Each row of a before or after table is a point. One or more steps were done to the points. Then noise was added and the rows were shuffled. The steps act on columns, c1 being the first. What was done? A step turns or swaps two columns, mirrors them in a line or flattens them onto one, adds a multiple of one to another, or multiplies or shifts one. Angles are multiples of 10 degrees, from the lower column toward the higher: turns from -170 to 170, lines from 10 to 170 but not 90. Use the fewest steps. Two steps may share a column if one is a turn and the other turns, adds or multiplies; they go together, in the order done. Otherwise the lowest column goes first.

Before (13 x 2):
[[ -3  64]
 [-10  18]
 [ -5  37]
 [-11  24]
 [ -8 -24]
 [  6   8]
 [-43  56]
 [  4 -69]
 [  6 -41]
 [-20 -18]
 [ 14 -31]
 [ 27 -61]
 [-34  43]]
After:
[[ 17  21]
 [ 22   1]
 [-28 -67]
 [-10  -4]
 [-31 -19]
 [-11 -20]
 [ 39  53]
 [-18 -16]
 [ 26 -14]
 [-21 -44]
 [ 33  27]
 [-62 -41]
 [ 56  37]]
Steps: turn c1 and c2 by 120 degrees

Before, 11 rows:
[[  0   1  -1  11  22  13]
 [ 17  27 -10   9 -18  -9]
 [ 11   2   1  -7  -3  13]
 [-20  49 -67   0  -6 -17]
 [ 10  -6 -13   2 -23   3]
 [  2  13  -8  28   6  -5]
 [ -7  35   8 -10 -20 -20]
 [ 14 -12 -75   0 -19 -24]
 [  2  -5  -2  11  15  -5]
 [ 14  13   4  -7   4  14]
 [ -4   8   2   6 -25   6]]
After (11 x 6):
[[  -5  -20   -2   -5   14    4]
 [   3  -29  -13   -3  -11   -4]
 [   6    4   13   33  -21  -10]
 [   2  -13   -4  -10   10   -3]
 [  -8    4    3    2  -28    5]
 [  -1    4    1    7   -1    3]
 [   3    9  -23   -8  -21   -3]
 [  12   -9  -17   17  -25  -13]
 [  -2  -18 -108   41  -19    0]
 [   0   -3    5   16    3    0]
 [  18   13 -124  -11  -13  -21]]
Steps: flatten c1 and c6 onto the line at 130 degrees; turn c2 and c4 by 120 degrees; turn c2 and c5 by 30 degrees; multiply c3 by 1.6

Before (8 x 11):
[[ 87  39 -36 -20  -1  27 -14 -51 -63   8  25]
 [ -3 -10  -6 -20  -2   9 -27  25   3 -24  21]
 [ -9  23 -19  -5  16  66 -27 -24 -71  52  14]
 [ 17  -4  20 -33  -6 -57 -25 -27 -27  -8  17]
 [-37  28  20 -11 -29  14 -45   9   4 -71  21]
 [-13 -12 -24   4 -65 -68   5   1 -36 -23 -40]
 [-64 -14 -11  27  -6  -9   7 -13   4 -36 -31]
 [ 29  71  11 -26 -30  28 -21 -10   0  50  -2]]
After, 8 rows:
[[ 19  -8  -8 -32   9 -76 -22 -26 -39 -15 -15]
 [ 32  65   1 -29  -7  34 -16  -5  -2  40 -53]
 [-66  16  -4  30   9 -11  11 -13   5 -37  23]
 [ 87  15  -9 -24 -17  37 -22 -56 -81   7 -42]
 [-36  18   5  -9  12  18 -44  11   4 -70 -43]
 [ -3 -15   3 -19   6  13 -25  21   5 -23 -15]
 [-16  40  -1   4  59 -87   1  -8 -44 -21  13]
 [-16   2  -7  -3 -31  92 -28 -29 -86  60 -22]]
Steps: turn c2 and c5 by -150 degrees; turn c2 and c11 by 140 degrees; flatten c3 and c8 onto the line at 80 degrees; multiply c6 by 1.3; multiply c9 by 1.3

Before:
[[ -4 -23 -33 -23   1   5  -8 -39   6 -12  65  29 -21 -35 -11 -39 -19 -24]
 [-27  21 -33  66  53  47  50   6  38 -18   6 -43  26  -9  15  62  40 -56]
 [ 39 -17 -28  -7  44 -26 -42 -54  45 -40  50  28  42  29  20  32  -7 -37]
 [ 26 -10 -18  36 -28  -4 -22 -18 -40 -11 -21  17  32 -32   9  19  44 -62]
 [ 13 -34 -17  23 -27  33   1  35  -8 -59  -5  58 -34   9 -25  59 -11 -10]
 [  0  -9  14  41 -25  65  16   2 -40 -51 -13  -7 -56  12 -38  39 -22 -35]
 [ 42  17  22  58 -10 -14 -24 -10 -14 -15 -32  55  21 -13  23 -14  -3 -28]
 [ 30 -51  47   3  29  64 -37  24  53 -39  43  17  -6 -30   6  -7  -1  32]
 [-35 -22  46 -14  53  -6  30   3 -39 -20 -23  66  39  15 -50  -3   6 -36]
 [ 32 -46  13  25  43 -31 -11 -36  49 -73  30 -29 -20  -9  18 -32  -8  45]
 [-13  37 -47  20 -39 -14 -41 -38 -45  10 -14  37  40   9 -39  44 -48  -4]]
After, 11 rows:
[[  0  25  14  46  13  77  16 -10   7 -45  -7  -7 -58  12  41 -44   2 -37]
 [-26 -57 -53  34 -22  13  51 -52  35 -64   3 -43  27  -8 -15  -8  66 -57]
 [-36 -11  46 -16 -60  19  33  31 -16   2  -7  69  40  15  56 -20  -2 -36]
 [ 43 -10  16  52  21  -1 -24  13 -19  14  41  51  21 -12  -4 -16  25 -26]
 [ 34  19  12  27 -69 -56 -12 -33 -24  19 -18 -29 -19  -9 -32 -77   4  44]
 [ 40 -11 -25  -2 -48 -52 -41 -42 -38 -36 -34  28  44  29 -44 -31  -8 -39]
 [-12 -12 -38  42  59  19 -41  18 -55 -41  -8  38  42   7  42  16 -32  -3]
 [ 29  31  47   6 -67  16 -37 -59  63  -1 -34  18  -8 -28 -25 -39   0  30]
 [ 27  28 -34  11  11  22 -22  20 -32 -22  21  17  31 -32   3  -8  57 -63]
 [ -3  23 -25 -12 -20  -1  -8 -26 -28  37 -62  29 -21 -38 -26 -18 -26 -22]
 [ 11  55 -19  23  -6  29   1   4  39 -68  -7  57 -33  10  28 -47   2 -12]]
Steps: multiply c2 by 1.3; turn c2 and c5 by 140 degrees; turn c4 and c17 by 30 degrees; add -0.3 times c17 to c3; turn c6 and c9 by 40 degrees; turn c8 and c9 by 60 degrees; turn c10 and c16 by 80 degrees; turn c11 and c15 by -150 degrees
